Each row is a point. Each table stands for the endless flat space through its points: a line for two points, a plane for three, and so on. The two share one point or none. Which?

First (3 x 4):
[[-0.07 -0.28 -0.33  0.05]
 [-0.16 -0.10 -0.06  0.17]
 [-0.13 -0.39 -0.34  0.01]]
Second (2 x 4):
[[-0.35 -0.11 -0.34 -0.05]
 [-0.03 -0.43  0.02  0.23]]
They share: [-0.19 -0.27 -0.16  0.09]

First (2 x 6):
[[ 0.20  0.25 -0.30 -0.55 -0.12 -0.16]
 [ 0.20  0.07 -0.06 -0.07  0.06 -0.04]]
Second (3 x 6):
[[ 0.14  0.22 -0.30 -0.25  0.03 -0.19]
 [-0.03  0.45 -0.25 -0.05  0.17  0.08]
 [ 0.45 -0.15 -0.07 -0.59 -0.25 -0.25]]
They share: [ 0.20  0.16 -0.18 -0.31 -0.03 -0.10]

First (4 x 6):
[[ 0.00  0.08 -0.41 -0.17 -0.14 -0.42]
 [ 0.30 -0.11 -0.62 -0.10 -0.11 -0.31]
 [-0.02 -0.07 -0.48 -0.19  0.25 -0.45]
 [ 0.01  0.27 -0.26 -0.53  0.21  0.01]]
Second (2 x 6):
[[-0.28  0.07 -0.11 -0.29 -0.04 -0.52]
 [ 0.00  0.11 -0.43 -0.37  0.36 -0.20]]
They share: [-0.07  0.10 -0.35 -0.35  0.26 -0.28]

First (3 x 8):
[[ 0.48 -0.20  0.02  0.28  0.55 -0.46  0.33  0.05]
 [ 0.43 -0.13  0.06  0.25  0.51 -0.47  0.32 -0.01]
 [ 0.25 -0.05  0.04  0.35  0.39 -0.37  0.20  0.17]]
Second (3 x 8):
[[-0.07  0.02  0.18  0.16  0.60 -0.27  0.05 -0.10]
 [ 0.02 -0.06  0.25  0.29  0.39 -0.41  0.05 -0.09]
 [ 0.11  0.15  0.10  0.41  0.12 -0.38  0.14  0.21]]
They share: [ 0.06  0.13  0.11  0.34  0.25 -0.34  0.12  0.14]

First (5 x 9):
[[ 0.06  0.39 -0.17 -0.28 -0.10  0.13 -0.30 -0.15 -0.14]
 [-0.06  0.37 -0.12 -0.35 -0.42 -0.11 -0.10  0.03  0.05]
 [ 0.43  0.16 -0.42 -0.46 -0.13  0.06 -0.06 -0.06 -0.23]
 [ 0.66 -0.21 -0.20 -0.37  0.37 -0.23 -0.05  0.20 -0.50]
 [ 0.46 -0.01 -0.01 -0.30 -0.29 -0.63  0.17  0.36 -0.07]]
Second (5 x 9):
[[ 0.72  0.19  0.36 -0.12  0.16 -0.22 -0.37  0.03 -0.16]
 [ 0.14  0.23  0.03 -0.53  0.12  0.00  0.05 -0.17 -0.32]
 [ 0.64  0.38  0.04 -0.15 -0.22 -0.19 -0.39  0.18  0.11]
 [ 0.13  0.31 -0.28 -0.42 -0.16 -0.27 -0.48  0.35 -0.12]
 [-0.06  0.12 -0.22 -0.43  0.00  0.13  0.27 -0.24 -0.19]]
They share: no point

First (5 x 11):
[[-0.17  0.37 -0.04  0.06  0.12 -0.39  0.26 -0.25  0.73 -0.49 -0.44]
 [-0.21  0.21  0.01 -0.04  0.12 -0.36  0.22 -0.31  0.70 -0.37 -0.27]
 [-0.29  0.23 -0.30  0.06  0.09 -0.16  0.07 -0.08  0.54 -0.12  0.04]
 [-0.22  0.04 -0.27  0.15  0.07 -0.27  0.17  0.07  0.67  0.07  0.14]
 [-0.34  0.33 -0.15  0.08  0.51  0.39 -0.07 -0.42  0.06 -0.23  0.30]]
Second (5 x 11):
[[-0.36 -0.05 -0.14  0.22  0.41  0.16 -0.09 -0.25  0.42 -0.11 -0.09]
 [-0.17  0.28 -0.03 -0.37  0.21 -0.15  0.25 -0.39  0.36  0.03  0.68]
 [-0.28 -0.35 -0.16  0.10  0.10  0.13  0.07 -0.33  0.28 -0.21  0.18]
 [ 0.06  0.77 -0.22 -0.62  0.67 -0.52 -0.31  0.19  0.94  0.35  0.57]
 [-0.21 -0.22 -0.07 -0.13  0.01  0.01  0.22 -0.42  0.23 -0.21  0.50]]
They share: [-0.29  0.08 -0.05 -0.01  0.32  0.04  0.06 -0.34  0.37 -0.11  0.23]

First (2 x 12):
[[-0.03 -0.16  0.16 -0.38 -0.19 -0.38 -0.53  0.25 -0.12  0.09  0.11 -0.39]
 [ 0.05 -0.28  0.24 -0.20 -0.05 -0.24 -0.35  0.17 -0.28 -0.03  0.25 -0.29]]
Second (6 x 12):
[[ 0.17 -0.69  0.75  0.13  0.27 -0.31 -0.47 -0.20 -0.25 -0.33  0.61 -0.13]
 [ 0.33 -0.78  0.52 -0.33 -0.01 -0.35 -0.47  0.19 -0.15  0.26  0.52 -0.27]
 [ 0.04  0.08  0.15  0.06 -0.35 -0.18  0.44  0.14 -0.27  0.38 -0.12  0.05]
 [-0.50 -0.35  0.19 -0.03 -0.24  0.21 -0.29  0.54 -0.36  0.05  0.20  0.29]
 [ 0.08 -0.20  0.39  0.15  0.26 -0.23 -0.21 -0.22 -0.42 -0.42  0.38 -0.26]
 [-0.31 -0.37  0.16 -0.16 -0.42  0.08 -0.10  0.59 -0.32  0.43  0.06  0.21]]
They share: no point

First (5 x 12):
[[-0.18  0.11  0.00  0.03  0.01 -0.68 -0.11  0.05 -0.37  0.09 -0.25 -0.06]
 [-0.22  0.49 -0.40  0.02 -0.43 -0.65 -0.18  0.01  0.03  0.38 -0.44 -0.47]
 [-0.70  0.19 -0.48  0.27 -0.37 -0.48  0.19 -0.01  0.07  0.35 -0.43 -0.52]
 [-0.45  0.15 -0.09  0.15 -0.12 -0.19  0.52 -0.28 -0.45 -0.04 -0.03 -0.13]
 [ 0.15  0.81 -0.21 -0.20 -0.44 -0.24  0.17 -0.36 -0.39  0.15 -0.02 -0.24]]
Second (4 x 12):
[[-0.09  0.08 -0.48  0.02 -0.19  0.04  0.37 -0.34 -0.17  0.02 -0.28 -0.50]
 [ 0.01  0.27 -0.18 -0.01 -0.40 -0.29  0.20 -0.26 -0.46  0.28 -0.14 -0.15]
 [ 0.15  0.20 -0.56  0.38 -0.51 -0.12  0.29 -0.26 -0.09 -0.02 -0.60 -0.50]
 [-0.13  0.14 -0.21 -0.22 -0.17 -0.10  0.29 -0.34 -0.44  0.24  0.01 -0.24]]
They share: [-0.31  0.35 -0.23  0.05 -0.22 -0.35  0.24 -0.14 -0.33  0.20 -0.13 -0.21]

First (5 x 14):
[[ 0.03 -0.01  0.31 -0.09  0.42 -0.28  0.16 -0.15  0.76  0.30 -0.53 -0.08
  -0.09  0.32]
 [-0.09 -0.32 -0.77  0.32  0.06 -0.17  0.04  0.56  0.19 -0.30  0.13  0.25
  -0.02 -0.09]
 [-0.37  0.22 -0.26  0.06  0.31  0.07  0.21  0.43  0.06 -0.02 -0.30 -0.23
  -0.79 -0.14]
 [-0.39 -0.06 -0.12  0.32  0.37 -0.07  0.35  0.29  0.56 -0.24 -0.02 -0.11
  -0.23  0.22]
 [ 0.34 -0.03 -0.37 -0.10 -0.10 -0.17 -0.20  0.09  0.10  0.35 -0.48  0.36
   0.14 -0.27]]
Second (2 x 14):
[[ 0.02  0.09 -0.39  0.00  0.12 -0.03 -0.03  0.20  0.20  0.13 -0.35  0.09
  -0.23 -0.20]
 [ 0.07  0.10 -0.47 -0.05  0.17 -0.03 -0.09  0.16  0.28  0.14 -0.37  0.07
  -0.26 -0.21]]
They share: [-0.03  0.08 -0.31  0.05  0.07 -0.03  0.03  0.24  0.12  0.12 -0.33  0.11
 -0.20 -0.19]

First (6 x 18):
[[ 0.04  0.10  0.27 -0.03 -0.05  0.11 -0.49  0.52  0.11 -0.09  0.03 -0.54
   0.45  0.05 -0.32 -0.18  0.18  0.23]
 [ 0.26  0.16  0.09 -0.01 -0.45  0.23  0.01  0.00  0.17 -0.17 -0.15  0.08
  -0.03  0.33 -0.22 -0.28  0.46  0.09]
 [-0.12 -0.45  0.54  0.66 -0.28 -0.26 -0.01  0.63  0.50  0.17  0.09  0.13
  -0.15 -0.09 -0.48 -0.30  0.77  0.46]
 [ 0.41  0.07  0.50 -0.62 -0.75  0.49 -0.86  0.14 -0.70  0.07 -0.26 -0.25
  -0.15  0.15 -0.55 -0.89 -0.42  0.44]
 [ 0.54  0.33 -0.16  0.19 -0.34  0.20  0.30 -0.17  0.33 -0.27 -0.50  0.25
  -0.36  0.23 -0.18 -0.14  0.62  0.06]
 [ 0.35  0.24 -0.09  0.22 -0.31  0.14  0.28 -0.06  0.40 -0.25 -0.28  0.19
  -0.17  0.27 -0.16 -0.12  0.69  0.05]]
Second (6 x 18):
[[ 0.01  0.23  0.17  0.15 -0.25  0.46 -0.44  0.29  0.00  0.20 -0.39 -0.44
   0.20 -0.15 -0.42 -0.53  0.41  0.10]
 [ 0.17  0.00 -0.29 -0.14 -0.84  0.31  0.02  0.63 -0.04 -0.32 -0.47  0.56
  -0.21  0.05  0.07  0.17 -0.14  0.31]
 [ 0.32  0.08  0.27 -0.04 -0.26  0.14 -0.23  0.13  0.01 -0.10 -0.16 -0.13
  -0.08  0.20 -0.42 -0.40  0.35  0.30]
 [ 0.31  0.42 -0.17 -0.25 -0.23  0.24 -0.33  0.40  0.06 -0.09 -0.49 -0.22
   0.34  0.10 -0.03 -0.12  0.21  0.35]
 [ 0.16 -0.45  0.47 -0.01 -0.73 -0.18 -0.21  0.24 -0.28  0.28  0.34 -0.16
   0.03  0.48 -0.51 -0.17  0.28 -0.01]
 [ 0.07  0.01  0.54  0.29 -0.09  0.37 -0.34  0.01 -0.02  0.12 -0.16 -0.37
  -0.18 -0.04 -0.79 -0.83  0.65  0.19]]
They share: [ 0.29  0.12  0.20 -0.03 -0.35  0.20 -0.25  0.19  0.03 -0.09 -0.22 -0.12
 -0.04  0.13 -0.34 -0.35  0.25  0.24]

First (5 x 20):
[[-0.18  0.13 -0.41 -0.09  0.26 -0.14 -0.21 -0.21 -0.12 -0.23  0.22  0.08
   0.34 -0.02 -0.03 -0.15 -0.33  0.24  0.30 -0.16]
 [ 0.19 -0.13 -0.27 -0.15  0.43  0.06  0.13  0.37  0.00 -0.46 -0.32  0.40
   0.39  0.19  0.06  0.07 -0.16  0.06  0.03  0.03]
 [-0.07  0.14 -0.66 -0.03  0.47 -0.20 -0.27  0.22 -0.04 -0.46 -0.21  0.16
   0.72  0.24 -0.23 -0.06 -0.02  0.09  0.09 -0.09]
 [ 0.04 -0.49 -0.09 -0.47  0.06  0.54 -0.13  0.13 -0.34 -0.01 -0.22  0.28
   0.14  0.10  0.19  0.03 -0.17  0.30 -0.06  0.04]
 [-0.09 -0.02 -0.71 -0.18  0.56 -0.04 -0.41  0.40 -0.09 -0.50 -0.42  0.14
   0.82  0.30 -0.32 -0.14  0.11  0.03 -0.12 -0.14]]
Second (5 x 20):
[[ 0.00 -0.48 -0.48 -0.66 -0.15 -0.24  0.29  0.30  0.06 -0.45 -0.33  0.27
   0.14 -0.20  0.03  0.07  0.26  0.56 -0.52  0.35]
 [-0.06 -0.43 -0.31 -0.35  0.29  0.29 -0.13  0.23 -0.29 -0.17 -0.27  0.29
   0.52  0.16 -0.13 -0.12 -0.17  0.15 -0.01 -0.01]
 [ 0.38 -0.02 -0.63 -0.60  0.31  0.39 -0.20  0.35 -0.09 -0.17 -0.36  0.71
   0.59 -0.28  0.23  0.05 -0.22 -0.01 -0.29  0.36]
 [ 0.78 -0.38 -0.07 -0.94 -0.01  0.05 -0.41  0.86  0.00 -0.75 -1.04  0.49
   0.11  0.22  0.49  0.28  0.02  0.65 -0.03 -0.01]
 [-0.40 -0.44 -0.44  0.00  0.57  0.54 -0.06 -0.09 -0.39  0.13  0.07  0.17
   0.70  0.10 -0.39 -0.24 -0.22 -0.14  0.02 -0.08]]
They share: no point

First (6 x 24):
[[ 0.48  0.09  0.78  0.07  0.24 -0.03 -0.10 -0.09  0.08  0.19 -0.01  0.34
   0.00  0.04 -0.37  0.72  0.34  0.82  0.31 -0.16 -0.15  0.12  0.39  0.37]
 [-0.03  0.01 -0.20  0.69  0.10  0.34 -0.40  0.18 -0.56 -0.28  0.61  0.43
   0.13  0.34  0.36 -0.29 -0.13 -0.16 -0.71 -0.27  0.18 -0.02 -0.68  0.07]
 [-0.02 -0.42  0.08  0.06  0.33 -0.15  0.15 -0.24 -0.43 -0.01  0.42  0.26
  -0.12  0.44 -0.34  0.20  0.14  0.42 -0.28  0.18  0.12  0.57 -0.33 -0.21]
 [ 0.22 -0.74  0.53 -0.13  0.29 -0.01  0.25 -0.21 -0.30  0.13  0.34 -0.06
  -0.22  0.23 -0.65  0.57  0.26  0.70  0.13  0.42  0.09  0.71  0.01  0.27]
 [ 0.42 -0.07  0.41  0.38  0.06  0.11 -0.44 -0.22 -0.06  0.05  0.50  0.34
  -0.16  0.16 -0.27  0.00 -0.12  0.38 -0.11 -0.17  0.15  0.36 -0.06  0.13]
 [ 0.33  0.08  0.70  0.14  0.27  0.24 -0.03  0.15 -0.04  0.10 -0.01  0.17
   0.21  0.13 -0.10  0.86  0.41  0.66  0.27 -0.12 -0.36 -0.15  0.29  0.55]]
Second (6 x 24):
[[ 0.16  0.08  0.72  0.39  0.59  0.39  0.11  0.06  0.18  0.26  0.53  0.60
  -0.11  0.41  0.32 -0.16  0.11  0.21 -0.20  0.12  0.05  0.13 -0.42  0.16]
 [ 0.23 -0.17  0.28  0.47  0.28  0.39 -0.49 -0.30 -0.20  0.01  0.37  0.39
  -0.06  0.01 -0.01  0.02 -0.15  0.22 -0.11 -0.17  0.13  0.14 -0.18  0.15]
 [ 0.35  0.30  0.55  0.06  0.29 -0.03  0.16  0.07  0.12  0.21  0.43  0.50
  -0.26  0.22  0.00 -0.21 -0.27  0.23 -0.35  0.04  0.21  0.46 -0.28  0.29]
 [ 0.41 -0.27 -0.10  0.48 -0.06 -0.09 -0.39  0.18 -0.43 -0.48  0.55  0.23
   0.10  0.09 -0.53  0.66  0.53  0.64  0.09 -0.47 -0.12  0.13  0.07  0.36]
 [ 0.28 -0.44  0.27  0.67  0.06  0.49 -0.58 -0.26 -0.52 -0.07  0.27  0.37
  -0.03  0.02 -0.05  0.35  0.15  0.37 -0.04 -0.25 -0.02 -0.24 -0.20  0.19]
 [ 0.29  0.09  0.26  0.12 -0.09 -0.18 -0.17  0.03 -0.37 -0.01  0.17  0.24
  -0.01  0.20 -0.28  0.25 -0.05  0.42 -0.34 -0.16  0.14  0.31 -0.04  0.20]]
They share: [ 0.25 -0.05  0.31  0.34  0.16  0.12 -0.24 -0.03 -0.23 -0.02  0.35  0.35
 -0.01  0.19 -0.11  0.18  0.07  0.36 -0.18 -0.15  0.07  0.18 -0.14  0.19]

First (7 x 24):
[[ 0.27 -0.23  0.28  0.12  0.18  0.84 -0.10  0.14 -0.56 -0.35  0.45  0.39
  -0.33 -0.03  0.45  0.49 -0.01  0.17  0.41  0.46  0.52 -0.05  0.44 -0.17]
 [ 0.46 -0.61 -0.10  0.07 -0.17  0.48 -0.29  0.36 -0.58 -0.09  0.14  0.29
  -0.56  0.00 -0.14  0.37 -0.03 -0.45  0.24  0.09  0.52 -0.33  0.28  0.15]
 [ 0.11 -0.41 -0.09  0.13  0.07 -0.03 -0.38  0.17 -0.17 -0.16 -0.03  0.00
   0.39  0.45  0.05  0.45  0.38 -0.04 -0.23 -0.16  0.17 -0.34  0.10  0.15]
 [ 0.58  0.01 -0.03 -0.42  0.48  0.19 -0.13 -0.10 -0.23 -0.71  0.58  0.61
  -0.23  0.15  0.07 -0.06 -0.07  0.40  0.24  0.73  0.32  0.11  0.59 -0.64]
 [ 0.01 -0.45 -0.15  0.24 -0.35  0.21 -0.22  0.55 -0.94 -0.48  0.32  0.35
  -0.38 -0.27  0.28  0.25  0.17 -0.16  0.01  0.26  0.77 -0.19  0.08  0.25]
 [-0.03 -0.33  0.33  0.35  0.15  0.51 -0.14  0.13 -0.49 -0.42  0.33  0.22
   0.13 -0.03  0.45  0.55  0.14  0.16  0.21  0.30  0.55 -0.16  0.24  0.07]
 [ 0.37 -0.31 -0.07 -0.03  0.11  0.29 -0.29  0.25 -0.59 -0.57  0.47  0.62
  -0.35 -0.07  0.14  0.17 -0.01  0.13  0.30  0.58  0.58 -0.14  0.44 -0.14]]
Second (6 x 24):
[[ 0.66 -0.29  0.16 -0.17  0.30  0.30 -0.54 -0.43 -0.86 -0.30  0.20  0.07
  -0.29  1.01 -0.10  0.20 -0.23 -0.12  0.13  0.07  0.42 -0.09  0.48 -0.11]
 [ 0.43 -0.29  0.11 -0.15  0.18  0.21 -0.14 -0.08 -0.39 -0.27  0.10  0.02
  -0.24  0.33 -0.05  0.11 -0.04 -0.09 -0.05  0.09  0.12 -0.04  0.27 -0.30]
 [ 0.76 -0.16  0.54  0.33  0.27  0.65 -0.69 -0.43 -0.33 -0.15 -0.01  0.46
  -0.35  0.51 -0.04  0.61  0.36  0.35  0.14 -0.25  0.39  0.10  0.32  0.13]
 [ 1.05 -0.48  0.23 -0.06  0.01  0.29 -0.24 -0.40 -0.79 -0.24 -0.02  0.35
  -0.44  0.55 -0.35  0.51  0.17  0.20  0.01 -0.13  0.42  0.04  0.37 -0.05]
 [ 0.26  0.19  0.01  0.06  0.28  0.30  0.00 -0.02 -0.21 -0.58  0.03 -0.23
  -0.24  0.30 -0.07  0.18  0.22 -0.02 -0.13  0.04  0.31 -0.28  0.01 -0.44]
 [ 0.47 -0.07 -0.32 -0.39  0.20  0.09  0.16  0.12 -0.29 -0.51  0.38 -0.23
   0.40  0.53 -0.14  0.22 -0.04  0.05  0.44  0.08  0.72 -0.09  0.26 -0.44]]
They share: no point

First (5 x 24):
[[ 0.05  0.22 -0.29 -0.15  0.26  0.12  0.13 -0.23  0.28  0.04 -0.35  0.05
  -0.10  0.05  0.35  0.00 -0.46 -0.61  0.42 -0.15 -0.39 -0.06 -0.02 -0.20]
 [ 0.07 -0.24 -0.17 -0.01 -0.04 -0.14  0.25 -0.27 -0.20  0.28 -0.21 -0.21
  -0.34  0.39  0.35  0.04 -0.40 -0.61 -0.28 -0.03  0.19 -0.26 -0.32  0.02]
 [ 0.48 -0.50 -0.10 -0.14  0.05 -0.33  0.37 -0.36 -0.51  0.55  0.04 -0.64
  -0.50  0.11  0.32  0.30 -0.21 -0.27 -0.25  0.24  0.41 -0.22 -0.21  0.08]
 [ 0.33 -0.34 -0.14 -0.02 -0.03 -0.19  0.30 -0.26 -0.36  0.42 -0.18 -0.37
  -0.38  0.16  0.38  0.14 -0.19 -0.39 -0.10  0.15  0.22 -0.28 -0.26 -0.09]
 [ 0.19  0.27 -0.38 -0.17  0.48  0.24  0.43 -0.12  0.35  0.01 -0.11 -0.07
  -0.26 -0.12  0.06  0.16 -0.44 -0.27  0.54 -0.08 -0.50 -0.04  0.02  0.03]]
Second (4 x 24):
[[ 0.52  0.06 -0.46 -0.18  0.07  0.11  0.36 -0.29 -0.21  0.47 -0.05 -0.26
  -0.33 -0.09  0.27  0.07 -0.16 -0.44  0.16  0.25 -0.19 -0.28 -0.06 -0.21]
 [ 0.07 -0.34 -0.06  0.07 -0.08 -0.24  0.16 -0.14 -0.06  0.17 -0.50 -0.31
  -0.48  0.06  0.32  0.12 -0.31 -0.19 -0.09 -0.20  0.16 -0.38 -0.26 -0.01]
 [ 0.10 -0.37 -0.02  0.19  0.09 -0.21  0.31 -0.13 -0.19  0.27 -0.46 -0.36
  -0.33  0.24  0.35  0.24 -0.11 -0.16  0.08  0.00  0.12 -0.19 -0.31 -0.18]
 [ 0.07  0.05 -0.56  0.06 -0.02 -0.01  0.22 -0.36 -0.07  0.55 -0.54 -0.54
  -0.48  0.21  0.14  0.21 -0.09 -0.19 -0.33 -0.11 -0.24 -0.32 -0.10 -0.34]]
They share: [ 0.34 -0.18 -0.20 -0.02  0.07 -0.06  0.33 -0.19 -0.20  0.33 -0.22 -0.27
 -0.33  0.03  0.33  0.13 -0.17 -0.32  0.16  0.13  0.00 -0.25 -0.19 -0.15]

First (3 x 24):
[[-0.37  0.43  0.24 -0.20  0.30  0.39 -0.13 -0.01  0.11 -0.25  0.51 -0.06
   0.08  0.00  0.48 -0.48  0.13  0.14 -0.39 -0.33  0.30 -0.09 -0.18 -0.18]
 [ 0.28  0.10  0.44 -0.57 -0.01  0.15 -0.25 -0.34  0.41 -0.26 -0.06 -0.36
  -0.44 -0.02  0.58  0.11 -0.18 -0.25  0.11 -0.09  0.08 -0.49 -0.21  0.24]
 [-0.27  0.41  0.34 -0.38  0.36  0.43 -0.01  0.07  0.11 -0.39  0.43 -0.06
  -0.10  0.02  0.68 -0.32  0.09  0.18 -0.19 -0.47  0.22 -0.09 -0.30  0.00]]
Second (4 x 24):
[[-0.13  0.45  0.20 -0.29 -0.09  0.26 -0.17 -0.47  0.30  0.02  0.26 -0.30
  -0.32  0.09  0.63 -0.39 -0.11 -0.08 -0.41  0.05  0.22 -0.22 -0.18  0.16]
 [-0.29  0.67 -0.15  0.03 -0.18  0.57 -0.28 -0.45 -0.12 -0.14  0.06  0.05
  -0.01  0.41  0.44 -0.23  0.03 -0.14 -0.37  0.34  0.38 -0.50  0.13 -0.07]
 [-0.05 -0.20  0.26 -0.30  0.18  0.25 -0.37  0.08  0.23 -0.25  0.37 -0.02
   0.32 -0.04  0.08 -0.23  0.11 -0.24 -0.13 -0.06  0.05 -0.62  0.00 -0.24]
 [-0.10 -0.24  0.14 -0.15  0.12  0.32 -0.43  0.17  0.14 -0.29  0.39  0.15
   0.48  0.07 -0.04 -0.10  0.10 -0.33 -0.16  0.07  0.07 -0.65  0.07 -0.25]]
They share: no point

First (4 x 24):
[[ 0.08  0.32 -0.23 -0.26 -0.18 -0.09 -0.13  0.22 -0.08  0.08 -0.12  0.17
  -0.34  0.18 -0.29  0.07  0.39  0.04 -0.31  0.15 -0.28  0.12 -0.51  0.15]
 [-0.11  0.12 -0.36 -0.09 -0.42  0.05  0.06  0.16  0.02  0.10  0.08 -0.15
  -0.29 -0.02 -0.08  0.00  0.35 -0.49  0.01  0.33  0.05  0.28 -0.03 -0.05]
 [-0.20  0.03 -0.45 -0.12 -0.51 -0.03  0.19  0.13  0.23  0.16  0.35 -0.24
  -0.53  0.06  0.00 -0.14  0.09 -0.59 -0.03  0.20  0.24  0.31  0.33  0.02]
 [-0.16  0.52 -0.32 -0.48 -0.08 -0.22 -0.27  0.51  0.19  0.49  0.14  0.07
  -0.88  0.47 -0.06  0.14 -0.03  0.13 -0.37 -0.18 -0.02  0.39 -0.25  0.38]]
Second (3 x 24):
[[-0.20  0.59 -0.04 -0.04 -0.18 -0.30 -0.40  0.13 -0.38  0.02  0.08  0.23
  -0.46  0.29  0.09  0.08  0.27 -0.17 -0.05  0.24 -0.22  0.45 -0.15 -0.23]
 [-0.18  0.57  0.02 -0.04 -0.10 -0.31 -0.42  0.09 -0.32  0.02  0.07  0.21
  -0.41  0.22  0.12  0.07  0.30 -0.09  0.04  0.14 -0.14  0.36 -0.08 -0.26]
 [-0.20  0.47 -0.28 -0.12 -0.34 -0.11 -0.22  0.33 -0.24  0.20  0.05  0.09
  -0.53  0.24 -0.06  0.11  0.32 -0.39 -0.22  0.38 -0.22  0.54 -0.28 -0.02]]
They share: no point

First (2 x 24):
[[-0.48  0.26 -0.16 -0.03 -0.05 -0.28 -0.03  0.32 -0.03 -0.31  0.10 -0.66
   0.06  0.25  0.11  0.12 -0.09  0.28 -0.37  0.18  0.26 -0.12  0.38 -0.43]
 [-0.38  0.26 -0.20  0.04 -0.09 -0.18 -0.09  0.28 -0.10 -0.26  0.09 -0.56
  -0.03  0.23  0.02  0.20 -0.15  0.21 -0.36  0.09  0.25 -0.15  0.31 -0.41]]
Second (3 x 24):
[[-0.51  0.07 -0.61  0.05 -0.07  0.24 -0.55  0.01 -0.42 -0.42  0.27 -0.65
  -0.22  0.12 -0.33  0.39  0.00  0.16 -0.27 -0.34  0.45  0.03 -0.09 -0.53]
 [-0.08  0.40 -0.11  0.41 -0.22 -0.26 -0.05  0.42 -0.22  0.07 -0.14 -0.12
  -0.06  0.28  0.07  0.40 -0.39 -0.01 -0.24  0.04 -0.11 -0.41  0.47 -0.29]
 [-0.44  0.16 -0.53  0.05 -0.10  0.28 -0.47  0.00 -0.40 -0.35  0.28 -0.60
  -0.24  0.16 -0.35  0.34 -0.03  0.11 -0.36 -0.38  0.43  0.01 -0.13 -0.47]]
They share: no point
